Each row is a point. The points of each table are mixes of a few directions, plus a little noise. Count the directions of each table, and those that both share. Where both have some left over, give the other angles between the two spaces (their principal angles), to ten degrees, smallest first.
(in the rows, 128 means zero)

First (6 x 3):
[[ 89 136  86]
 [111 155 150]
 [134 103  96]
 [105 141 118]
 [177 101 152]
 [150 132 165]]
Second (5 x 3):
[[123 131 144]
 [102 131  69]
 [145 127 173]
 [124 133 170]
 [146 118  84]]
Directions: first 2, second 2, shared 1; angles 30

First (6 x 4):
[[ 85 109 131  74]
 [ 88 125 131  84]
 [131 117 121 158]
 [160 110 122 173]
 [138 173 132 141]
 [166 134 133 138]]
Second (6 x 4):
[[108 119 192 137]
 [111 120 182 136]
 [130 129 122 127]
 [157 141  40 116]
 [133 130 110 126]
 [130 129 122 127]]
Directions: first 3, second 1, shared 0; angles 80

First (8 x 6):
[[159 104 141 100 101 147]
 [131 110 127 197  78 129]
 [131 136 120 114 140 125]
 [146 127 111 137 112 126]
 [133 109 150 119 112 143]
 [ 82 113 182 140 138 140]
 [ 89 179  98 125 199  95]
 [153 146  95  93 145 120]]
Second (8 x 6):
[[146 127 117 117 120 129]
 [ 31 125 187 216 144 122]
 [147 118 119 143 100 131]
 [132 136 124  99 146 127]
 [155 120 114 132 102 131]
 [134 125 125 132 120 129]
 [137 149 118  56 175 125]
 [142 124 121 128 116 129]]
Directions: first 3, second 2, shared 2

First (9 x 8):
[[130 121 144 136 127  74 153 124]
 [113 130  81 126 200 193 124 177]
 [136 142 129 112  76 196  76  98]
 [129 121 140 135 131  82 151 127]
 [126 133 114 122 134 169 110 134]
 [124 119 130 138 156  83 160 143]
 [137 125 159 131  85  79 135  98]
 [128 123 136 134 133  92 147 129]
 [130 137 120 118 110 183  95 119]]
Second (9 x 8):
[[139 126 164 134 158 153 141 131]
 [123 126 116 116 113 118 120 125]
 [109 125  69 106  69  67 108 121]
 [123 132 108 137 118 112 126 127]
 [126 155  93 151 140 239  88 134]
 [137 105 179 104 136  75 159 126]
 [131 119 143 115 126 108 136 127]
 [141 116 178 104 151 156 134 129]
 [123 147 101 187 142 124 140 132]]
Directions: first 2, second 3, shared 1; angles 60

First (7 x 9):
[[154 110 152 125 160 124 156  94 138]
 [158 104 123  87 200  96 160  87 149]
 [111 136  87 164  89 107 104 128 145]
 [ 81 144 180 131 107 149 135  92  73]
 [138 134 138 140 109 154 119 172 125]
 [140 117 100 102 123 138 118 147 158]
 [113 151 116 147 108 128 106 177 108]]
Second (8 x 9):
[[150 138 143 122 118 112 153 143 136]
 [126 118 168 145 143 124 136 122 122]
 [181  76 165 123 139 152 162 103 129]
 [ 89 150  98 105 121 126  97 141 173]
 [101  89 142 179 152 125 104 107  44]
 [165 134 136 131 134 150 153 106 118]
 [105 185  98 118 122 130 114 133 150]
 [102 135  73  98  99 105  99 167 153]]
Directions: first 5, second 5, shared 2; angles 60, 90, 90
